Each row is a point. The ring and each string are closed loops that go straight from each point to the next, and from the last back to the first. Before rounding, they use only three directions, however many columns there are. How many times does the string pass through the ring? Passing back the other way cancels.

Ring, 6 rows:
[[ 18  10  22]
 [  8  18  -5]
 [-15  25  -9]
 [-30  28  16]
 [-20   5  44]
 [  4  -1  42]]
String, 14 rows:
[[ -9 -12  34]
 [-20 -17  54]
 [-34  10  60]
 [-28  34  43]
 [-11  22  23]
 [-25  11  13]
 [-40  23  14]
 [-42  32  28]
 [-33  10  31]
 [-20   0  28]
 [-21 -18  56]
 [ -3  -4  60]
 [  2  12  49]
 [ -4  12  30]]
Times through: 2
String:
[[ 23   5   3]
 [  1   4   3]
 [ -2  22  16]
 [ -5  17   5]
 [ -7  29   5]
 [-16  37  -2]
 [-18  40  13]
 [-15  33  21]
 [-32  39  28]
 [-38  26  38]
 [-33   1  36]
 [-19  -4  29]
 [ -9  11  28]
 [ -5  12  37]
 [ -3   7  29]
 [  6  18  36]
 [ 21  20  39]
 [ 36  16  25]]
Times through: 2

Ring, 7 rows:
[[ 10  -4   0  24 -21  29]
 [ -1  19   2  37  -3  28]
 [-12  19   9  22  22   4]
 [-10  -5  14  -6  29 -19]
 [ -2 -30  13 -28  15 -28]
 [ 10 -40   6 -24 -17 -10]
 [ 15 -29   2  -3 -28  12]]
String (35 x 6):
[[ 21 -43   0 -14 -43  10]
 [ 21 -35  -2  -4 -44  18]
 [ 18 -24  -3   7 -43  25]
 [ 27 -36  -1  10 -39  33]
 [ 20 -30   4  10 -18  25]
 [ 11 -20   6   9  -6  15]
 [  3  -3   3  14 -10  13]
 [  0  17  -3  30 -23  27]
 [  3  26  -6  49 -27  45]
 [  8  15  -1  48 -15  46]
 [ 10   0   4  34  -3  34]
 [  5  19  -1  48 -14  43]
 [  3  22  -3  46 -18  40]
 [ -1  16  -2  29 -18  24]
 [  0   0   3  12  -8  10]
 [  1  10  -1  25 -20  23]
 [  8  11  -5  36 -34  39]
 [ 17 -11  -2  26 -32  37]
 [ 24 -32   1  12 -30  32]
 [ 17 -33   6   0 -14  13]
 [  6 -19   6   0  -6   5]
 [  3  -6   0   6 -21   8]
 [  9 -20  -1  -4 -35   7]
 [ 16 -43   1 -22 -37  -1]
 [ 20 -60   7 -34 -22 -11]
 [ 14 -48  10 -25  -5 -10]
 [  5 -22   7  -8  -6  -3]
 [  3 -20   4 -11 -15  -5]
 [  5 -29   3 -23 -24 -12]
 [ 12 -51   7 -38 -21 -20]
 [ 16 -60   9 -41 -17 -20]
 [ 12 -43  10 -22  -3 -10]
 [  6 -23   7  -7  -6  -2]
 [  3 -12   2  -2 -18   2]
 [ 11 -27  -1 -11 -37   4]]
Times through: 4
String (27 x 6):
[[ 19 -22  -4  11 -45  29]
 [ 25 -34   1  11 -31  31]
 [ 13 -21   5   9 -10  17]
 [  2  -7   5   8  -5   7]
 [ -1  12  -1  25 -16  21]
 [  2  -3   5  14  -2  12]
 [  3   2   7  27   9  22]
 [ -9  41   2  55   8  35]
 [-11  34   1  39   2  21]
 [ -5  10   3  17  -2   8]
 [ -2   0   8  13  12   6]
 [ -8  19  10  31  27  13]
 [-15  41   5  46  20  21]
 [-11  32   2  36   3  18]
 [ -5  14   3  23  -1  13]
 [  0   5   6  24   7  17]
 [  2  20   2  46   0  38]
 [  2  24  -3  47 -18  41]
 [  3  14  -3  33 -23  30]
 [  2  -2   2  12 -12  12]
 [ 13 -26   7   3  -6  12]
 [ 25 -36   1   6 -32  27]
 [ 18 -20  -5  10 -47  27]
 [  7  -7  -2   9 -32  16]
 [  9 -22   5  -1 -12   7]
 [ 20 -40   5  -6 -22  12]
 [ 25 -43   1  -3 -35  21]]
Times through: 4

Ring:
[[ 12  25 -12   6 -21   6  20 -13]
 [ 10  41 -10   3 -22  14  28 -18]
 [ -3  26   0  -6  -6  16  18  -4]
 [ -9   5   5 -10   6  16   5   7]
 [-11 -16   7  -9  14  16  -8  14]
 [ -6 -30   3  -5  14  12 -15  15]
 [  3 -18  -5   1   0   3  -6   7]
 [  9   1  -9   3 -11   1   6  -2]]
String, 25 rows:
[[ -2 -30  -1   1  15  23 -18  10]
 [  1 -10  -3   0   3  16  -4   3]
 [  3 -34  -4   3  10  14 -18  10]
 [  1 -34  -3  -1   6  -1 -15  14]
 [  7 -25  -7   4  -1   0  -9   7]
 [ 10  -1 -10   6  -7  12   2  -5]
 [  2   3  -4  -1  -5   8   6   0]
 [  3   5  -4  -1  -7   4   8   0]
 [  6  11  -6   0 -14  -2  13  -3]
 [ 18  37 -17  10 -29   7  28 -21]
 [ 24  55 -22  15 -34  21  35 -33]
 [ 20  58 -19  12 -34  20  38 -32]
 [ 10  47 -10   2 -26   8  33 -18]
 [ 10  60 -11   3 -29  16  39 -24]
 [ 10  58 -11   5 -23  28  35 -26]
 [  4  27  -6   1 -10  21  17 -10]
 [  2  24  -4   0  -7  23  15  -9]
 [ -5  31   1  -6  -3  27  18  -7]
 [-12  12   8 -13   5  16   9   7]
 [ -9   6   5  -8   9  25   3   5]
 [ -2   3  -1  -3   1  16   3   2]
 [-11 -12   7 -12   8   3  -3  16]
 [-16 -29  11 -13  20  10 -15  23]
 [ -9 -17   6 -10   9   2  -5  16]
 [-10 -42   6  -6  24  17 -24  21]]
Times through: 2
String (30 x 8):
[[ -3  -8   1  -6   1   1   1   9]
 [ -2 -21   0  -5   2  -6  -5  13]
 [  0  -3  -2  -3  -3   4   3   5]
 [  6   4  -7   3  -6  13   6  -4]
 [ 16   9 -15  10 -16  10   9 -12]
 [ 16  13 -15   9 -21   0  14 -11]
 [ 11  13 -10   3 -19  -4  15  -6]
 [  3   6  -4  -3 -12  -7  12   2]
 [  3   7  -4  -2 -10   0  10   0]
 [  9  11  -9   2 -18  -6  14  -4]
 [ 15  13 -15   8 -21   0  14 -11]
 [ 19   9 -18  12 -19   8  10 -13]
 [  8   3  -9   5  -8  11   5  -5]
 [  2  -5  -4  -1  -3   4   2   4]
 [ -3 -11   1  -6   0  -2   0  10]
 [ -3 -40   0  -3  11   0 -19  18]
 [ -3 -45   0  -1  18  13 -25  18]
 [ -2 -30  -1   0  15  21 -18  11]
 [ -1  -9  -2   0   6  20  -4   3]
 [ -5 -19   2  -3  13  21 -11  10]
 [-10 -28   5  -5  23  29 -19  14]
 [-15 -31  10 -11  25  21 -19  21]
 [-15 -24  11 -14  16   5 -10  22]
 [ -9 -12   5 -10   8   6  -3  13]
 [-15 -26  11 -14  17   6 -12  22]
 [-15 -35  10 -10  26  20 -21  22]
 [ -9 -34   5  -5  24  27 -22  16]
 [-10 -46   6  -5  27  22 -28  21]
 [ -9 -34   6  -9  15   3 -16  21]
 [ -7 -19   4  -8   6  -2  -5  15]]
Times through: 0

Ring:
[[-10   2   2   1  35 -14  -8   6  22 -12  25]
 [ -3   9  18   1  15 -25   0   8  19  -2  10]
 [ 12  13   1  11  -6   9  17  -4 -19  29 -13]
 [ 18   7 -19  17 -10  32  24 -17 -39  43  -9]
 [  9  -3 -20  12   6  19  14 -16 -20  25  18]
 [ -3  -4 -17   7  29   8   0  -6   2   3  29]]
String:
[[ 13   8 -18  15   1  29  18 -12 -31  34  -6]
 [ 13   4  -6  11  -6   9  18 -12 -19  29   5]
 [ 11   5 -19  14   4  26  16 -12 -27  30   1]
 [ 15   3 -34  19   3  47  20 -20 -43  41  -2]
 [ 16  -5 -21  13  -6  21  21 -23 -28  35  19]
 [  9  -5  -9   8   1   1  13 -16  -9  20  28]
 [  6 -10 -13   7   9   0   9 -16  -3  13  39]
 [  3   1  -2   6  10  -4   7  -6   0  11  19]
 [  2   0  -1   5  13  -8   5  -5   4   7  23]
 [ -8  -7  -8   2  35  -9  -6  -3  19  -9  42]
 [ -8  -4   1   1  29 -18  -5   0  22 -10  37]
 [  0   2   0   5  16  -6   3  -2   5   6  19]
 [ -8   0  12  -2  25 -30  -6   5  29 -12  32]
 [ -4   2  11   1  18 -23  -1   3  20  -4  24]
 [ -2   6  -3   6  22   0   1   1   3   5  11]
 [-10  10  12   0  32 -20  -8  13  25 -12  11]
 [ -8  10  35  -5  16 -50  -6  16  38 -15  15]
 [ -2  13  27   0   9 -33   1  12  22  -2   3]
 [  3  16  10   7   8  -4   7   6  -1  13 -12]
 [  9  17  21   6  -9 -15  13   4  -3  20 -15]
 [  9   9  13   6  -8 -13  14  -3  -3  20   1]
 [  8   9 -10  12   7  17  12  -6 -18  24  -4]
 [ 18  15 -21  20  -6  43  24 -12 -46  47 -28]
 [ 22  15 -32  24  -8  59  28 -17 -60  56 -32]]
Times through: 2
String:
[[  0  10   2   6  16  -2   4   3   1   8   2]
 [ -8  10  22  -2  23 -32  -6  13  29 -12  12]
 [-12   4  29  -6  26 -49 -10  14  44 -22  29]
 [-15   3   4  -1  45 -17 -14  11  30 -20  26]
 [ -9   2 -13   6  39   6  -6   2   9  -5  21]
 [  2   4  -9   8  16   7   6  -4  -5  12  12]
 [ -4  -6  -6   3  25  -9  -1  -5  13  -2  37]
 [ -2  -8 -26   8  30  15   1 -12  -3   6  37]
 [  3   0 -30  13  25  33   7 -11 -20  19  14]
 [  4   3 -17  11  16  18   8  -8 -14  18   9]
 [  4  -4  -5   5   9  -6   7 -10   1  11  30]
 [  1  -8 -16   7  19   4   4 -12   0   8  36]
 [ -5  -7 -35  10  41  28  -2 -10  -7   4  32]
 [ -9  -7 -14   3  40  -2  -8  -3  16 -10  41]
 [ -2   0   3   3  18 -15   1  -1  13   0  26]
 [ -1   3   0   5  18  -7   2  -1   7   4  18]
 [ -8   2  20  -3  21 -37  -6   8  32 -13  29]
 [-13   8  29  -6  28 -46 -11  17  43 -22  21]
 [ -4  11  15   2  19 -19  -2  10  17  -2   5]
 [  3   7  -4   8  14   6   7  -2  -6  14   4]
 [  2   9  29  -1  -1 -38   6   5  20   3  11]
 [  2  10  31  -1  -2 -40   6   7  20   3   8]
 [  3   7  -2   8  11   1   7  -2  -4  13   6]]
Times through: 2

Ring:
[[ 17 -12   8 -17 -16 -13  -7 -10   5  -6 -12   8  -2  -4]
 [ 14 -16   0 -27 -22  -8 -11  -4   3 -11  -9   1  10  -4]
 [  4  -9  -3 -22 -15   1  -9  -1  -4 -18   6  -4  20  -3]
 [ -2  -2   1 -15  -6  -3  -4 -11  -9 -22  13 -10  17   1]
 [ -5  10  11  -3   7 -16   4 -34 -11 -23  17 -12   2   6]
 [ -1  12  19  11  12 -13   6 -32  -9 -16  16   1  -8   4]
 [  6   7  20  14   9  -5   4 -19  -4  -9   9  15 -11  -2]
 [ 14  -4  15   0  -4  -8  -2 -12   2  -5  -4  16  -9  -4]]
String:
[[ 12 -12   2 -28 -18 -19  -8 -19   2 -13 -10  -7   4   1]
 [ 13 -19  -6 -38 -27 -11 -13  -4   2 -14 -11  -7  17  -2]
 [  7  -8   1 -25 -14 -15  -6 -18  -2 -17  -2  -9   9   1]
 [  4  -5   2 -18 -10  -9  -5 -15  -4 -18   4  -7  10   1]
 [ -2  -3  -3 -27 -10 -15  -5 -24  -8 -26   9 -22  17   6]
 [ -9   5   1 -14   0  -7  -1 -23 -13 -29  22 -20  18   6]
 [ -4   5   8   2   3   3   0 -10 -10 -20  20   0  10  -1]
 [  2   2   9  -5   0  -9   0 -20  -7 -17  10  -3   3   1]
 [ -1   7  11 -11   3 -29   3 -45  -8 -22   9 -19  -3  10]
 [ -7  15  13  -8  11 -36   8 -60 -12 -28  16 -28  -6  15]
 [ -9  15  13   3  14 -17   7 -41 -14 -26  24 -16   1   9]
 [ -1   5  10   4   4   5   0  -8  -9 -17  18   5   8  -2]
 [  0   3   7 -12  -1 -19   0 -31  -7 -21   9 -13   3   6]
 [ -6   3   1 -25  -4 -27   0 -41 -11 -30  12 -31  11  11]
 [ -4  -2  -3 -22  -9  -5  -5 -14 -10 -26  14 -17  21   3]
 [ -1  -8  -5 -15 -12  16 -10  13  -8 -20  16   1  28  -6]
 [  4  -5   3  -8  -8   8  -6   4  -5 -14   9   7  14  -5]
 [ 10 -11   1 -27 -17 -16  -8 -16   0 -15  -6  -7   8   0]
 [ 20 -25  -6 -47 -34 -21 -15 -10   7 -11 -23  -9  11  -1]
 [ 15 -17   1 -23 -22  -1 -12   5   4  -8  -9   9  10  -7]
 [  8  -5   7  -5  -8   5  -6   2  -2 -11   5  12   8  -6]
 [  8  -5   7 -12  -8 -10  -4 -15  -2 -13   0   1   2  -1]
 [ 20 -19   1 -38 -27 -27 -11 -20   7  -9 -23  -6   0   0]
 [ 21 -22  -2 -41 -30 -23 -13 -13   8  -9 -23  -5   5  -1]]
Times through: 4

Ring, 8 rows:
[[ 43  10   2   5  16 -23 -13  14   0 -22 -10  -6 -23   7]
 [ 25  12 -10  -3  22 -16  -2   3  -5 -20 -16   6 -39  27]
 [  7   4 -11 -11  24  -6  10  -2  -9 -12 -20  15 -38  34]
 [ -7  -8  -2 -16  21   2  20  -4 -10   1 -21  17 -26  31]
 [-12 -16  18 -12   9   2  21  -3  -5  19  -9   8  -1  15]
 [  3 -14  38   2  -3  -9   7   4   5  28   7  -9  22  -8]
 [ 19 -10  37   8  -4 -16  -3  11   7  18   8 -16  21 -15]
 [ 42   1  19   9   7 -23 -14  19   4 -10  -3 -15  -1  -9]]
String, 23 rows:
[[-31 -29  18 -23  12  14  36  -6 -12  26 -18  17   3  20]
 [-13 -26  -2 -28  24  13  31   4 -19  -4 -35  21 -18  25]
 [-26 -15  -3 -25  22  12  33 -10 -15   9 -25  25 -25  39]
 [-11 -22 -19 -35  35  15  34   4 -26 -20 -48  30 -38  39]
 [  5 -15  -7 -21  26   3  19   8 -17 -17 -34  16 -27  24]
 [  7  -4   7  -7  14  -6   9   2  -4   2 -12   6 -15  18]
 [ -7   7  20   4   3 -12   6 -14   7  29  12   2  -8  21]
 [-24  -9  10 -14  13   4  25 -14  -6  24  -8  16 -14  31]
 [-21 -30   4 -29  21  16  35   2 -19   4 -33  21 -11  24]
 [ -6 -35   7 -28  21  13  30  14 -20  -7 -37  15  -4  11]
 [ 10 -26   9 -19  18   3  18  17 -15 -11 -30   7  -4   4]
 [  9 -11  22  -3   6  -8   7   7  -1  10  -5  -3   4   2]
 [  5   1  40  13  -9 -18  -3  -4  14  38  23 -13  19  -4]
 [ 15  -4  27   5   2 -15  -1   5   5  15   5  -9   8  -2]
 [ 14   6  43  20 -11 -24 -10  -2  17  36  29 -19  21  -9]
 [ 25   2  52  24 -16 -28 -16   6  20  35  32 -28  34 -24]
 [ 35 -12  38  10  -3 -19 -10  22   6   6   4 -21  24 -25]
 [ 32 -18  23  -2   8 -11  -1  24  -4  -8 -13 -11  10 -15]
 [ 28 -20  34   2   1 -12  -2  23   1   4  -5 -16  23 -22]
 [ 22 -22  18 -10  12  -5   8  22  -9  -9 -21  -4   5  -8]
 [ 14  -7  17  -2   9 -10   4   7  -1   4  -7  -2  -3   5]
 [ -2  -2  35   8  -5 -13   4  -7  10  36  17  -7  13   3]
 [-27  -9  45   4 -11  -5  16 -17  11  60  24  -3  25   7]]
Times through: 3

Ring:
[[ 12  16   2 -19 -13  -3  -9  15 -11   6   5  -6  -4  -4]
 [  6  -1   4 -10  -6  -1 -10  13 -13  -7  -2  -6   2  -8]
 [ -1 -16  -9  -4  -4   1  -7   3  -5  -9  -1   3   6 -10]
 [ -9 -35 -31   4  -4  10   5 -18  -4  -5   9  15   5 -10]
 [ -8 -35 -42   3  -8  16  14 -30 -10   4  21  20  -1  -6]
 [  2  -8 -32 -10 -15   7   7 -14  -5  15  20  13  -6  -3]
 [ 11  15 -12 -19 -18  -3  -4   6  -4  16  12   2  -7  -2]]
String (29 x 14):
[[ -7 -28 -17   2  -2   1  -6  -3   5 -11  -3   9  10 -12]
 [ -6 -22 -23  -1  -6   0  -4  -4   9  -2   2  12   7 -10]
 [  0  -9 -21  -8 -11  -1  -3  -2   6   5   7   9   1  -7]
 [ -2 -18 -21  -4  -7   7   2  -9  -9   0  10   9   0  -7]
 [-16 -58 -40  14   2  24  17 -37 -22 -13  16  20   4 -11]
 [-18 -60 -50  15   0  24  19 -42 -14  -7  20  26   4 -10]
 [-14 -47 -51   8  -6  18  17 -37  -4   2  21  26   2  -8]
 [ -7 -25 -41  -1 -11   8   9 -22   3  10  18  20  -1  -6]
 [-11 -42 -51   6  -7  20  20 -39 -12   6  26  25  -2  -6]
 [-11 -45 -49   7  -6  25  23 -42 -24   3  28  23  -4  -6]
 [ -3 -23 -32  -2  -9  13  11 -21 -15   5  19  14  -3  -5]
 [  1 -11 -23  -7 -11   6   3  -9  -7   6  13   9  -2  -5]
 [  6   8 -28 -16 -19  -3   0  -3   9  23  17  12  -7  -1]
 [  9  13 -28 -19 -22  -1   3  -4   3  26  21  11 -10   1]
 [  9   8 -21 -17 -18   5   5  -6 -12  18  20   7 -10  -1]
 [  5  -4 -16 -11 -12   7   3  -6 -18   6  15   4  -6  -4]
 [  4  -3 -16 -11 -12   1  -2   0  -4   6   9   5  -2  -5]
 [ 12  21  -7 -22 -18  -9 -10  15   6  16   7   0  -5  -2]
 [ 20  38   8 -29 -20 -12 -15  27  -2  17   4  -9  -8  -1]
 [ 17  21  13 -21 -12  -2 -10  19 -24   2   4 -13  -6  -4]
 [  6  -4  -3 -10  -7   6  -3   2 -23  -4   6  -3  -2  -6]
 [  5  -3  -7 -10  -9   2  -4   3 -12   0   6   0  -1  -6]
 [ 10  13   2 -17 -12  -8 -13  18   0   4   0  -4   0  -6]
 [ 11  14  12 -17  -9  -8 -17  25  -6  -4  -6 -10   2  -7]
 [  6  -7  13  -7  -2   2 -12  15 -23 -18  -7 -11   5 -10]
 [  1 -17  -3  -3  -2   6  -4   1 -20 -13   1  -2   4 -10]
 [  1 -12 -14  -6  -7   4  -2  -2  -9  -2   6   4   1  -7]
 [  3  -1 -13 -11 -11  -4  -7   6   6   5   3   5   1  -7]
 [ -2 -12 -10  -5  -6  -5 -11   8   9  -6  -5   4   8 -10]]
Times through: 3

Ring (6 x 14):
[[-12   0  24  -4  22  -8   5   7  18   1 -25  -1   9   4]
 [ -9  -2  30   2  11 -19   3   1  21   5 -30   0   8  17]
 [  0  13  21   1 -13 -22  -8 -14   2   7  12   1   8  31]
 [ 10  18  -7   2 -19  -3  -8 -13 -15   2  33   2   0   4]
 [  8  18 -16  -3  -8  10  -5  -5 -17  -3  35   1  -1 -15]
 [ -3  15   1 -13  13   9  -3   3  -7  -4  23  -1   7 -10]]
String (32 x 14):
[[  3  25 -14 -15   2  17  -8  -2 -23  -5  52  -1   4 -16]
 [ -2  26   0 -19   5   9 -10  -4 -18  -3  51  -2   9  -1]
 [ -4  20   9 -14   4   0  -8  -4  -9   0  33  -1  10   9]
 [  1  10   1  -1   1   0  -2  -2  -3   0  10   0   3  -4]
 [ 12   8 -23   7  -6  13   2   0 -10  -3  10   2  -7 -30]
 [ 18  16 -39   5 -15  21  -2  -4 -25  -5  36   2 -10 -38]
 [ 12  27 -21  -6 -17  11 -11 -11 -28  -2  59   1   0  -9]
 [  3  26   2 -11 -12  -3 -13 -13 -18   1  51   0   8  14]
 [  0  12   7  -3  -2  -5  -4  -5  -2   2  13   0   5   6]
 [  8   9  -5   7 -11  -3  -2  -7  -5   2   9   2  -1  -4]
 [ 12   8  -8  13 -19  -6  -2 -10  -5   3   7   3  -4  -2]
 [  1  22  26  -3 -26 -30 -16 -24  -6  10  36   1  12  51]
 [ -7  21  40 -10 -14 -33 -15 -20   1  10  29  -1  18  58]
 [ -8  16  34  -9  -4 -24 -10 -12   4   7  17  -1  15  41]
 [ -1   7  13   1  -1 -11  -2  -5   5   3  -1   0   5  10]
 [  4  -2   6  14  -5 -12   4  -3  11   4 -24   2  -2   0]
 [ -5   0  31   7  -3 -28   0  -7  19   9 -24   1   8  30]
 [-13   6  52  -3   0 -39  -6 -11  21  12 -14  -1  17  56]
 [ -5   1  32   6  -3 -28  -1  -8  18   9 -22   0   8  32]
 [  2   0  10  11  -4 -13   2  -4  11   5 -20   1   1   5]
 [ -1   7  15   2  -2 -13  -2  -5   6   4  -2   0   5  13]
 [ -7  15  30  -7  -4 -23  -9 -11   4   7  14  -1  13  37]
 [ -6  20  37  -9 -13 -30 -14 -18   1  10  27  -1  16  53]
 [  2  20  22  -1 -24 -27 -14 -21  -5   9  30   1  10  43]
 [ 13  11  -8  13 -26  -9  -5 -14  -8   5  14   3  -4   4]
 [ 15   7 -18  15 -20   0   0  -8  -8   2   6   3  -8 -14]
 [ 16  19 -21   7 -27   2  -8 -14 -20   1  38   3  -5  -6]
 [ 14  24 -21  -1 -23   6 -10 -14 -26   0  53   2  -2  -6]
 [  5  25  -6  -9 -10   3 -11 -10 -20  -1  49   0   5   3]
 [  2  15   0  -4  -2   1  -4  -5  -8   0  22   0   4  -1]
 [  8   5 -13   7  -3   6   2   0  -4  -1   1   2  -4 -20]
 [ 13  10 -31   6  -4  20   2   1 -15  -5  18   2  -8 -38]]
Times through: 3
String:
[[  9  28 -16  -9 -14   9 -12 -11 -27  -2  60   0   2  -5]
 [  0  23   1 -12  -2   2  -9  -7 -14  -1  42  -1   8   5]
 [  6   9 -10   2  -1   6   0  -1  -6  -2  10   1  -1 -16]
 [ 10   6 -24   6   0  16   4   3  -8  -4   6   1  -7 -35]
 [ -2  19  -7 -17  14  18  -4   4 -14  -6  36  -2   6 -19]
 [-14  25  19 -29  22   5  -9   2  -8  -3  42  -4  18  10]
 [ -7  14  16 -11   9  -4  -4  -1   0   1  15  -1  10   9]
 [ -2   4   2  -1  11   3   3   5   4  -1  -6   0   2 -12]
 [ -5  -2   3   1  22   7   9  12  12  -3 -25  -1   1 -22]
 [-18   0  29 -12  35  -2   6  13  20  -1 -25  -3  13   0]
 [-22   8  45 -20  31 -14  -1   6  19   2  -9  -4  20  26]
 [ -8   9  21  -7  10 -10  -2  -1   7   2   1  -1  10  14]
 [  1   1   4   6   3  -3   4   1   7   1 -14   1   0  -7]
 [ -7  -9  23  10  13 -15   9   5  25   4 -48   0   3   4]
 [-15  -3  45   0  14 -29   2   0  28   8 -36  -1  14  34]
 [-14   7  46  -7   7 -30  -4  -6  18   8 -11  -2  17  44]
 [ -4   8  20  -1   1 -15  -2  -5   7   4  -3   0   8  17]
 [  4   1   1  10  -3  -6   3  -2   6   2 -14   2  -2  -6]
 [  0   8  27   7 -16 -30  -6 -15   9  10  -3   1   8  37]
 [ -5  21  38  -8 -17 -33 -15 -20   0  10  29   0  17  57]
 [ -3  24  30 -10 -17 -27 -16 -20  -6   9  39   0  15  50]
 [  4  25  16  -5 -25 -21 -16 -22 -12   8  45   1  10  39]
 [ -1  23  16 -10 -11 -14 -13 -14 -10   4  40   0  11  29]
 [  3   8   1   3  -3  -3  -1  -4  -1   1   5   1   2  -2]
 [ 15   8 -22  12 -16   5   0  -6 -10   0  11   3  -8 -20]
 [ 19  24 -32   3 -26  12  -9 -13 -30  -2  54   2  -6 -18]]
Times through: 5
